Every row gives one point. The ring and each string are closed loops that go straight from each point to the next, and from the last back to the first. Before rounding, they use only three directions, however many columns there are. Count how often each string passes through the ring. Passing back the other way cancels.

Ring (9 x 4):
[[  0 -22   2  -1]
 [ 13 -18  18  -1]
 [ 15   0  25  -2]
 [ 13  17  22  -5]
 [  2  40   9  -8]
 [-13  42   5  -4]
 [-21  31   7   0]
 [-23  13   6   3]
 [-11 -14   1   1]]
String (24 x 4):
[[ 17 -12  47   4]
 [  6   4  30   1]
 [  4  12   7  -5]
 [ 18  28   2 -13]
 [ 18  48  11 -13]
 [  3  39  21  -5]
 [ -4  29  19  -2]
 [ -3  21   7  -4]
 [ -6  40  -6  -9]
 [-19  53  -1  -6]
 [-29  42  16   3]
 [-27  24  25   8]
 [-33  22  10   6]
 [-29  13  -4   2]
 [ -9   8  -7  -5]
 [ -8   4  15   2]
 [-15 -13  14   6]
 [-10 -30  -2   2]
 [  3 -34 -19  -6]
 [  4  -4  -5  -6]
 [ -1   0  12  -1]
 [  3 -18  29   5]
 [ 19 -33  30   2]
 [ 26 -27  35   0]]
Times through: 0
String (20 x 4):
[[-17  50  -4  -7]
 [-17  60   3  -6]
 [-12  39  17  -1]
 [ -7  18  18   0]
 [ -6  20  12  -2]
 [-12  30  16   0]
 [-20  43  14   0]
 [-26  47   2  -2]
 [-27  35  -2  -1]
 [-39  21  19  10]
 [-32   7  22  10]
 [-30   1   7   6]
 [-21   0  -8   0]
 [ -6   7  -6  -5]
 [ -6   8  -1  -4]
 [-19   6  -9  -2]
 [-32  11   6   6]
 [-38  23  11   7]
 [-20  33 -10  -5]
 [-11  29  -3  -6]]
Times through: 0

Ring (7 x 8):
[[ 14  -2  19  30  -4  36  22  16]
 [  0  10  19   6 -11  29   8  32]
 [-24  25  25 -15 -18  -1 -13  46]
 [-20  26  39   2 -25 -32  -9  42]
 [-11  14  43  31 -17 -41   1  21]
 [-13  -4  29  49   2 -22   5  -3]
 [  2 -13  17  51   9  17  17  -7]]
String (20 x 8):
[[  4  22  50  23 -32 -35  10  40]
 [  9  23  60  35 -36 -53  14  37]
 [-11  15  49  38 -20 -57   2  20]
 [-42   5  22  23   6 -33 -19   4]
 [-29   2  21  28   4 -18  -9   4]
 [-37 -10  15  44  19 -21 -11 -17]
 [-41 -17   5  46  30  -8 -13 -27]
 [-27  -6  11  31  14   3  -6  -5]
 [ -7   0  22  32  -1   4   7  10]
 [ 31  -3  34  53 -13  17  36  12]
 [ 39 -10  27  55  -7  40  42   8]
 [ 37  -8  19  43  -6  57  40  14]
 [ -7   0   6   9   4  47   5  19]
 [-31   7   8  -1   4  19 -13  20]
 [-26  11  14  -2  -2  13 -11  27]
 [-43  23   8 -32  -6  17 -27  43]
 [-51  23  11 -29  -5   1 -32  39]
 [-28  17  23  -2 -10  -7 -13  31]
 [ -4  13  33  19 -16  -8   6  29]
 [ -5  13  33  20 -16 -10   5  27]]
Times through: 2

Ring:
[[  7 -13  14   7  34 -10  21  14   4   3 -12]
 [ -8 -12  15   1  33 -16  29  28  18  10 -14]
 [-19 -11   9  -8  17 -13  25  28  24  14 -10]
 [-21 -11   1  -9  -1  -5  15  15  19  12  -3]
 [-18 -12  -6  -2 -13   2   7   0   9   6   0]
 [ -8 -13 -12  12 -20  11   0 -18  -7  -5   2]
 [  8 -15 -13  23 -16  16  -7 -33 -23 -14   3]
 [ 16 -14  -8  21  -7  14  -8 -32 -25 -14   3]
 [ 21 -13  -1  16   7   9  -4 -23 -21 -10   0]
 [ 16 -13   9  10  25  -3  10  -2  -7  -2  -7]]
String, 21 rows:
[[-22 -15  12  20  33 -18  45  35  21   6 -23]
 [ -6 -13   7   9  19  -7  21  13   8   3 -10]
 [ -1 -10   9 -14  16  -7   9  13  12  11  -2]
 [  3  -9  14 -23  25 -11  10  19  16  16  -2]
 [  7 -16  23  29  60 -20  42  28   5  -1 -26]
 [  7 -18  16  43  49 -13  40  16  -5  -9 -26]
 [  1 -15   5  22  21  -4  20   3  -3  -4 -12]
 [  6  -9   9 -18  16  -6   4   8   9  11   0]
 [  6 -10  18 -14  37 -15  17  23  15  13  -8]
 [ -5 -16  22  24  54 -22  46  36  14   3 -26]
 [-12 -12  23  -5  47 -25  39  45  29  16 -19]
 [-15  -8  17 -30  27 -19  22  39  34  24  -7]
 [-26 -12  14  -7  26 -20  36  41  33  18 -15]
 [-21 -14   5  10  14 -10  29  21  17   6 -13]
 [-11 -14   1  11   8  -4  19   8   7   2  -8]
 [-10  -9   2 -24  -2  -3   2   9  16  15   4]
 [-27  -8   0 -35 -10  -6   7  21  31  23   4]
 [-35 -11  -1 -10  -5  -8  22  24  28  15  -6]
 [-23 -15   1  19   8  -6  29  16  12   2 -14]
 [-11 -13   2   4   8  -4  17   9   9   5  -7]
 [-26 -14   9   9  21 -15  37  32  24  10 -17]]
Times through: 3
String:
[[ -7  -8   9 -32  10  -9   6  20  23  20   2]
 [ -7  -9   5 -25   4  -5   4  12  17  16   2]
 [-23  -7   5 -37  -1 -10   9  26  33  24   2]
 [-35 -11  -2 -15  -9  -7  18  22  29  16  -3]
 [-27 -16  -7  25  -6   0  25   6   7  -2 -11]
 [-13 -14  -4  13  -3   2  14  -1   2  -1  -5]
 [-19 -15  -8  20  -9   3  17  -2   2  -3  -7]
 [-26 -14 -10  12 -16   3  15   1   8   1  -4]
 [-28 -10  -6 -16 -18   0   7   9  20  13   2]
 [-11  -8   1 -27  -5  -2   0   8  17  16   5]
 [ -8  -8   4 -31  -1  -4   0  11  18  18   5]
 [-21  -9  10 -28  12 -14  18  32  32  23  -4]
 [-24 -12  17  -6  34 -23  40  46  34  18 -18]
 [-15 -15  15  20  39 -18  43  33  18   5 -23]
 [ -4 -14   6  13  19  -6  21  10   4   1 -11]
 [  0 -11   6  -8  12  -4   8   7   8   8  -2]
 [ -1 -13   5   8  15  -4  15   6   3   2  -7]
 [ -5 -15  12  21  34 -13  33  20   7   1 -18]
 [-11 -15  21  17  50 -23  46  40  20   7 -25]
 [-15 -11  20 -11  40 -23  36  44  32  19 -16]]
Times through: 0

Ring (7 x 14):
[[-14  -7  25  10 -38 -16  -5  13   2 -19   5   5  13   6]
 [-11  -3  21   3 -27 -15  -5   8   3 -21  11  -3   2  -9]
 [ -3   5   7  -3  -1  -9  -2  -6   6 -13  12 -15 -12 -19]
 [  4   9  -7  -2  24  -1   4 -20   7   5   6 -23 -17 -12]
 [  3   6  -7   6  22   1   6 -20   6  15  -3 -17  -8   7]
 [ -1   1   1  11   2  -1   3 -10   6  11  -7  -6   6  19]
 [-10  -6  18  14 -30 -10  -3   7   4  -6  -4   7  17  20]]
String, 24 rows:
[[ -4   1  13   5 -20  -7  -6   2   7 -11   1  -1   6   3]
 [-10  -4  16  10 -20 -12   0   3   3  -7   2  -1   8   9]
 [  0   2   9   5 -17  -4  -7  -1   8  -7  -3  -1   8   7]
 [  1   1  10   9 -25  -1 -10   2  10  -4 -11   7  18  20]
 [ -9  -7  13  20 -21  -7   3   2   3   8 -11   7  21  35]
 [-14  -9  13  21 -11 -11  10  -1  -1  11  -5   1  14  31]
 [ -2   1   7   7  -7  -5  -1  -5   6  -1  -1  -5   4   7]
 [  3   4   4   7 -11   1  -6  -5  10   1  -9   0  10  15]
 [ -1  -1   9  15 -20  -1  -4   0   8   4 -14   7  20  29]
 [-15 -11  20  21 -28 -13   4   7   0   2  -6   8  21  31]
 [-17 -11  21  17 -26 -16   5   8  -1  -4   1   4  15  20]
 [-26 -19  38  23 -56 -24   1  24  -4 -16   2  17  28  27]
 [-26 -17  40  17 -60 -26  -3  26  -3 -26   8  16  24  14]
 [-27 -15  34  15 -40 -27   4  18  -5 -21  15   4  11   4]
 [-10  -3  15   6 -16 -13   0   2   3 -10   8  -5   1  -1]
 [ -1   4  11  -1 -16  -7  -9   0   8 -17   6  -6  -1 -10]
 [  4   8   6  -3 -11  -2 -11  -4  11 -14   2  -8  -2 -10]
 [  3   7   5  -2  -8  -2  -9  -5  10 -11   2  -8  -3  -8]
 [ -1   7   9  -8  -8  -9  -8  -3   8 -22  14 -14 -13 -27]
 [-13  -1  17  -1  -9 -18   1   0   1 -20  21 -15 -13 -23]
 [-16  -6  19   6 -12 -19   6   2  -2 -13  17 -11  -6 -10]
 [ -3   2  10   2 -12  -8  -4  -2   6 -10   5  -7  -1  -4]
 [ -3   2  17  -1 -30  -9 -13   7   8 -24   6  -1   4 -10]
 [-11  -5  26   5 -43 -16 -11  15   5 -27   7   6  12  -2]]
Times through: 3
String (32 x 14):
[[  7  11 -15   1  38   4   9 -29   7  19   0 -26 -18  -1]
 [ 10  12 -12   0  24   6   1 -22  10  12  -5 -18 -10   1]
 [ 12  12 -14   2  26   8   1 -24  11  17  -8 -18  -8   6]
 [  0   3 -12  13  34   1  16 -26   3  30  -6 -19  -7  20]
 [ -1   1  -7  15  24   0  14 -21   3  27  -8 -14  -1  25]
 [  5   5  -7  11  12   5   3 -17   8  19 -13  -8   5  23]
 [  7   7  -2   6  -1   4  -5 -10  11   6 -11  -4   6  14]
 [  2   4   4   5  -6  -2  -4  -6   8  -1  -4  -5   4   8]
 [ -9  -4  11  12  -8 -10   5  -3   2   2   1  -4   6  13]
 [-13  -9  16  19 -18 -12   6   3   0   5  -4   3  15  27]
 [-11  -8  18  19 -31 -10  -1   8   3   0  -9  11  24  31]
 [ -5  -3  17  13 -35  -6  -8   8   7  -8  -9  11  22  22]
 [  1   4   8   4 -16  -3  -9  -1   9  -8  -4  -1   7   5]
 [ -4   0  11   6 -15  -7  -3   0   6  -7   1  -3   5   5]
 [-17 -10  22  14 -24 -17   4   7  -1  -8   6   1   9  11]
 [-28 -18  38  19 -51 -27   3  23  -5 -20   9  12  21  16]
 [-18 -11  35  11 -56 -21  -9  23   2 -29   7  13  20   6]
 [ -6  -1  22   3 -40 -11 -14  12   8 -25   3   6  12  -2]
 [ -4   1  13   3 -19  -8  -6   2   6 -13   3  -3   3  -2]
 [ -7   0  13   5 -15 -10  -2   1   4 -11   6  -5   1  -2]
 [  2   6   9  -2 -16  -4 -11  -1  10 -15   2  -5   1  -8]
 [ -3   4  16  -6 -24 -10 -12   5   8 -27  12  -6  -4 -21]
 [  3   8   8  -6 -13  -4 -12  -2  11 -19   6  -9  -5 -17]
 [  0   5   6  -1  -7  -5  -6  -5   8 -10   4  -9  -3  -7]
 [ -8   0  10   3  -2 -12   3  -5   2  -7  11 -13  -7  -8]
 [ -9   2   7  -1   9 -13   7 -10   1  -8  18 -22 -18 -20]
 [  0   9  -2  -7  20  -6   3 -17   6  -6  16 -26 -24 -26]
 [  9  14  -7  -9  18   2  -5 -19  11  -4   7 -23 -19 -21]
 [  9  12  -5  -5  11   3  -6 -16  12  -3   2 -17 -11 -12]
 [  0   5   1   2   7  -4   1 -12   6   0   4 -15  -8  -4]
 [ -4   4  -3   4  23  -6  11 -19   2   9   8 -22 -16  -5]
 [  1   7 -11   3  38  -2  13 -27   3  17   6 -28 -20  -4]]
Times through: 4

Ring, 7 rows:
[[  5   7   4   2  14   5 -13  -3  -8   7   2   1   5  -7]
 [  4   6 -15  -9   9  23 -19  -1  -9  19  -6   6  -8   6]
 [ -1   3 -35 -17  -6  33 -15   8  -4  18 -15  13 -19  18]
 [ -5   0 -36 -12 -19  21  -4  19   1   2 -16  16 -17  14]
 [ -6   0 -18   4 -25  -6  10  26   4 -22  -9  17  -4  -5]
 [ -3   2   7  15 -12 -24  12  19   2 -30   2   9  13 -20]
 [  1   5  20  16   6 -23   3   7  -2 -20   8   0  19 -22]]
String:
[[ -2   3 -17  -5  -6  11  -6  11  -1   2  -8   9  -6   5]
 [ -3   2 -21 -11  -1  19 -11   7   0  11  -9   6  -8  14]
 [ -3   2 -46 -23 -10  43 -17  10  -3  24 -20  15 -26  27]
 [  0   3 -55 -25 -13  51 -20  11  -7  29 -24  20 -34  26]
 [  1   4 -31 -14  -4  30 -15   7  -6  17 -14  13 -17  12]
 [  0   4 -11  -5   4  13 -11   4  -3   8  -5   5  -3   5]
 [  1   4  -6  -4   8  10 -12   1  -4   8  -2   2   1   3]
 [  3   6  -8  -2   4  10 -11   4  -6   6  -4   6  -2  -2]
 [  7   8   0   2  12   8 -14  -2 -12   8   0   5   1 -11]
 [  8   9  18  10  19  -6 -12  -5 -11   1   8  -1  13 -20]
 [  5   7  28  13  22 -16  -8  -6  -6  -5  13  -7  22 -19]
 [  0   4   9   6   8  -7  -5   3  -2  -5   4  -1  11  -8]
 [  1   5   4   7   2  -7  -3   7  -3  -9   1   4   8 -11]
 [  4   7  17  16   5 -20   1   7  -6 -18   7   4  16 -26]
 [  5   8  34  21  16 -29   0   0  -6 -19  14  -4  26 -31]
 [  3   6  24  12  17 -17  -5  -2  -3  -8  11  -6  21 -17]
 [  0   4   7   4   9  -4  -6   2  -2  -2   3  -1  10  -6]
 [  2   5  -1   3   3   0  -6   6  -5  -2  -1   6   3  -8]
 [  6   7  -1   1   9   7 -12   0 -10   6  -1   5   1  -9]
 [  9   9  -8  -6  16  22 -22  -6 -14  22  -3   5  -6  -2]
 [  7   8 -21 -13  12  33 -24  -5 -12  29  -9   7 -14   8]
 [  5   6 -37 -19   1  42 -23   2 -12  30 -16  14 -24  15]
 [  1   4 -35 -15  -7  32 -15   9  -7  18 -16  16 -21  12]
 [ -1   3 -13  -5   1  12  -9   6  -2   6  -6   5  -4   6]
 [ -3   2 -19 -10   1  19 -12   5  -1  11  -8   5  -7  13]
 [ -4   1 -49 -22 -15  41 -14  13  -2  20 -21  17 -27  26]
 [ -5   0 -60 -24 -25  44 -11  20  -2  17 -27  24 -35  27]
 [ -3   2 -38 -13 -17  26  -7  16  -2   8 -17  17 -20  14]]
Times through: 0

Ring, 6 rows:
[[-23   3   1  -5  21  -3 -22   9 -10 -13  10  15 -22  11]
 [-26   4  -8 -10  26  -8 -24   2 -21 -17  11   6 -31  29]
 [ -5  -2  -5   2   2  -2 -14   3 -14  -5   2  -7 -24  20]
 [  6 -22  -3  -6 -20  12  13   3  13  -6 -11 -27 -10  12]
 [ -5 -27  -3 -18 -14  16  19   3  22 -15 -12 -25  -6  12]
 [ -9 -13   5  -6  -2  10   1  11  13 -10  -2   0  -9  -1]]
String:
[[-30 -45 -15 -57  -2  21  39  -6  37 -40 -15 -39  -6  35]
 [-16 -33  -4 -33  -8  19  26   2  31 -24 -12 -24  -4  15]
 [-27 -31  -7 -40   4  16  22   1  27 -30  -8 -20  -8  22]
 [-16 -16  -2 -17   3   9   4   5  11 -17  -3  -8 -13  13]
 [ -1  -8   5   4  -6   6  -6  10   4  -3  -1  -2 -12   0]
 [  4  -5  12  14  -9   8  -8  16   8   3  -1   7  -7 -15]
 [-10  -3  12   4   5   7 -11  17   9  -5   4  17  -9 -12]
 [-33  -5   0 -20  26   2 -12   8   2 -23   9  14 -19  13]
 [-30   5   5  -7  28  -2 -24  13  -6 -16  14  27 -20   4]
 [ -6  10  12  19   9  -2 -28  18 -10   2  10  25 -17 -11]
 [-12   9   7  11  15  -4 -28  14 -13  -3  11  22 -21  -1]
 [-48   8  -9 -23  48 -11 -31   3 -23 -28  19  22 -35  33]
 [-60   3 -18 -40  56 -12 -26  -5 -24 -40  19  12 -39  52]
 [-25  -3  -7 -14  20  -2 -15   2 -10 -18   7   2 -25  25]
 [ -7   2   2   7   6  -2 -19   9 -11  -3   6   6 -21   7]
 [ -8   7   0   9  11  -5 -25   8 -19  -3   8   9 -25  11]
 [-36   6 -16 -19  37 -13 -29  -5 -32 -23  15   3 -40  46]
 [-29   1 -15 -17  27  -9 -22  -4 -25 -21  10  -4 -35  43]
 [-22  -6 -12 -17  16  -3 -12  -3 -14 -19   5  -9 -29  35]
 [-16  -6 -11 -12  10  -2 -10  -2 -13 -15   2 -13 -27  32]
 [-15 -11  -9 -15   6   2  -4  -1  -5 -16   0 -13 -22  27]
 [-10 -13 -10 -13   1   3  -1  -2  -4 -14  -3 -19 -21  28]
 [ -4 -17 -11 -12  -8   6   5  -3  -1 -12  -7 -27 -19  28]
 [ -5 -22 -11 -17 -10   8  11  -3   5 -14  -9 -31 -17  28]
 [ 10 -26  -7  -8 -26  13  19  -1  13  -6 -15 -38 -10  18]
 [ -7 -33 -13 -28 -15  14  25  -6  17 -20 -15 -41 -12  31]
 [ -6 -19  -5 -13  -7   9   8   2   9 -12  -7 -19 -13  16]
 [  1 -13   1   0 -11   8   1   7   7  -5  -5 -11 -12   5]
 [ 12 -19   5   5 -24  14  10   9  17   1 -11 -17  -5  -4]
 [-12 -39  -8 -36 -15  21  33  -2  33 -25 -16 -36  -4  21]]
Times through: 3
